Each row is a point. Each copy is the shape, with its points in the same order, stretched, turned, moved and blurred by noise. Is it also mirrored, or only turned?
(in the rows, 128 means zero)

Shape:
[[127 148]
 [ 98 115]
 [ 76  35]
 [142 145]
 [117 160]
 [136 130]]
Copy 1, 6 rows:
[[145 122]
 [113 157]
 [ 21 196]
 [133 107]
 [152 126]
 [116 119]]
Copy 1 is: only turned
Copy 2:
[[148 152]
 [110 109]
 [ 21  64]
 [139 172]
 [161 142]
 [124 161]]
Copy 2 is: mirrored
Copy 3, 6 rows:
[[115 137]
 [119 184]
 [157 249]
 [124 121]
 [102 142]
 [131 137]]
Copy 3 is: mirrored

Shape:
[[134  90]
 [104 154]
 [124 209]
 [140  88]
 [ 96 122]]
Copy 1, 5 rows:
[[ 89 126]
 [181 157]
 [249 129]
 [ 88 118]
 [143 166]]
Copy 1 is: only turned
Copy 2 (5 x 2):
[[164 121]
 [100 165]
 [ 57 147]
 [163 109]
 [135 172]]
Copy 2 is: mirrored
Copy 3, 5 rows:
[[159 147]
 [ 92 126]
 [ 64  82]
 [154 145]
 [113 164]]
Copy 3 is: mirrored

Shape, 9 rows:
[[125   7 138]
 [147 140 122]
 [114 152 119]
 [187 156 135]
 [119 133 128]
 [117 164 107]
 [110 133 112]
 [108 128 142]
 [143 153 100]]
Copy 1:
[[213  58 132]
 [108 137 111]
 [100 135 147]
 [101 161  72]
 [119 125 141]
 [ 86 132 140]
 [106 116 143]
 [140 124 163]
 [ 90 123 107]]
Copy 1 is: only turned
Copy 2 (9 x 3):
[[210 192 210]
 [122 136 121]
 [117 105 132]
 [115 152  80]
 [133 116 139]
 [103 106 127]
 [122 117 148]
 [145 105 142]
 [ 98 128 120]]
Copy 2 is: mirrored
Copy 3, 9 rows:
[[189  54 126]
 [104 126 113]
 [103 137 140]
 [ 96 132  79]
 [118 128 132]
 [ 89 139 145]
 [113 124 145]
 [134 137 133]
 [ 89 120 126]]
Copy 3 is: only turned
Copy 4 (9 x 3):
[[146  39 226]
 [118 165 146]
 [100 150 118]
 [147 203 157]
 [113 138 133]
 [ 86 166 116]
 [ 93 136 130]
 [125 123 122]
 [ 92 175 143]]
Copy 4 is: mirrored

Shape, 9 rows:
[[149  98 128  91]
 [106 121  89 130]
 [147  95 145 108]
 [144 129 154 128]
 [128 122 149 112]
 [ 87 102 155 107]
 [161 137 151 120]
 [142 128 118 157]
 [160 122  53 105]]
Copy 1, 9 rows:
[[117 109  71 124]
 [ 96 106 132 151]
 [138 113  85 117]
 [140 136 126  99]
 [128 111 112  97]
 [129  63 106  99]
 [133 150 116  95]
 [134 152 156 135]
 [ 71 144  88 175]]
Copy 1 is: only turned
Copy 2:
[[160 117  84 127]
 [106  90 104 140]
 [169 130  97 137]
 [144 138 128 119]
 [154 120 124 114]
 [184  91 130 128]
 [134 146 121 106]
 [107 137 119 147]
 [ 78 101  55 128]]
Copy 2 is: only turned
Copy 3 (9 x 4):
[[140  82 104 170]
 [ 87 159 108 175]
 [131  77 105 136]
 [126 111 141 120]
 [133 118 120 116]
 [129 133  56  93]
 [137 102 151 135]
 [ 93 136 161 143]
 [101 127 156 249]]
Copy 3 is: only turned

Shape, 12 rows:
[[129 103 108 162  72 114]
 [164 145 107 133  98  42]
 [130 137  89 114 145 195]
 [143 111 109  90 159 118]
 [205 129  88  71 121  77]
 [ 86 174 138 164 122 177]
 [ 92  95  84 181 162 156]
 [ 76 102 133 158 121 144]
 [110 126 108 148 143  86]
 [159 152 138  87 128 120]
 [133 121 143 164 159 166]
 [184 110 115 177  64  63]]
Copy 1, 12 rows:
[[135 135 136  65 100  49]
 [156  98  74 107  52  35]
 [187  90 135 120 175 164]
 [219  99 122 165 106 106]
 [249  87  83 100  55  68]
 [ 82 129 117 131 191 175]
 [122  73 183 158 161 100]
 [111 151 167 151 144  92]
 [137  98 126 168 106  66]
 [190 124  90 130 110 130]
 [113 104 168 147 142 167]
 [128 112 119  54  43  31]]
Copy 1 is: only turned
Copy 2:
[[111 102 135 111 124 153]
 [108 101 125 219 140 135]
 [122 143 113  93 164  76]
 [109 120 121 160 119  65]
 [ 87  95  74 224 136  84]
 [161 178 176  92 178 125]
 [145  82 169  83 147  97]
 [130 134 177  85 120 112]
 [132 101 165 163 136 106]
 [132 156 102 172 135 101]
 [188 123 139 108 123 100]
 [138  76 111 179 121 175]]
Copy 2 is: only turned
Copy 3:
[[ 45  84  97  94 153 116]
 [126  60  66 110 157  69]
 [ 87 199 167 140 115  90]
 [146 177  95 145 103  98]
 [163 134  61 128 161  50]
 [ 79 118 207 162 108 130]
 [ 57 154 129 112  61  87]
 [ 62 122 131 124  99 145]
 [126 106 103 123 101  95]
 [145 136 132 164 148 112]
 [ 87 149 135 184  99 121]
 [ 66  44  35 107 175  76]]
Copy 3 is: mirrored

Shape (9 x 6):
[[123 110 149  98  93 121]
 [ 84 114 102 150 113 121]
 [116 104 115 149 141 119]
 [138 117  96  93 116 150]
 [132 130 118 139 127 135]
 [141 205 131  93 111 121]
 [ 83 107 149 154 202 157]
 [108 118 118 156  94 144]
 [137 133  97 138 120 138]]
Copy 1 (9 x 6):
[[174 118 149  96 151 105]
 [139 130  51  92 148  95]
 [103 130  84 118 149 107]
 [142 121 135  54 116 151]
 [131 139 101 117 138 145]
 [215 135 108 148  58 157]
 [ 55 249  97 151 161  74]
 [157 134  71  92 178 133]
 [134 125  81  91 128 161]]
Copy 1 is: mirrored
Copy 2, 9 rows:
[[153 112 160 138 123 148]
 [115 123 149 122  73 148]
 [126 131 114 132 106 142]
 [131 127 142 117 120 106]
 [117 137 141 137 116 131]
 [ 91  98 184 169 147 132]
 [104 134  96  89 127 165]
 [120 151 166 119  79 147]
 [112 142 143 133 104 122]]
Copy 2 is: only turned
Copy 3 (9 x 6):
[[102 152 128 137 152 117]
 [158 129 125  98 167 103]
 [143 126 124  91 141 120]
 [129 159 138 117 123  98]
 [137 121 131 115 132 110]
 [109 138 197 141 150 104]
 [192 125 129  87 131 166]
 [145 112 106 131 149  93]
 [140 122 133 111 130  95]]
Copy 3 is: only turned
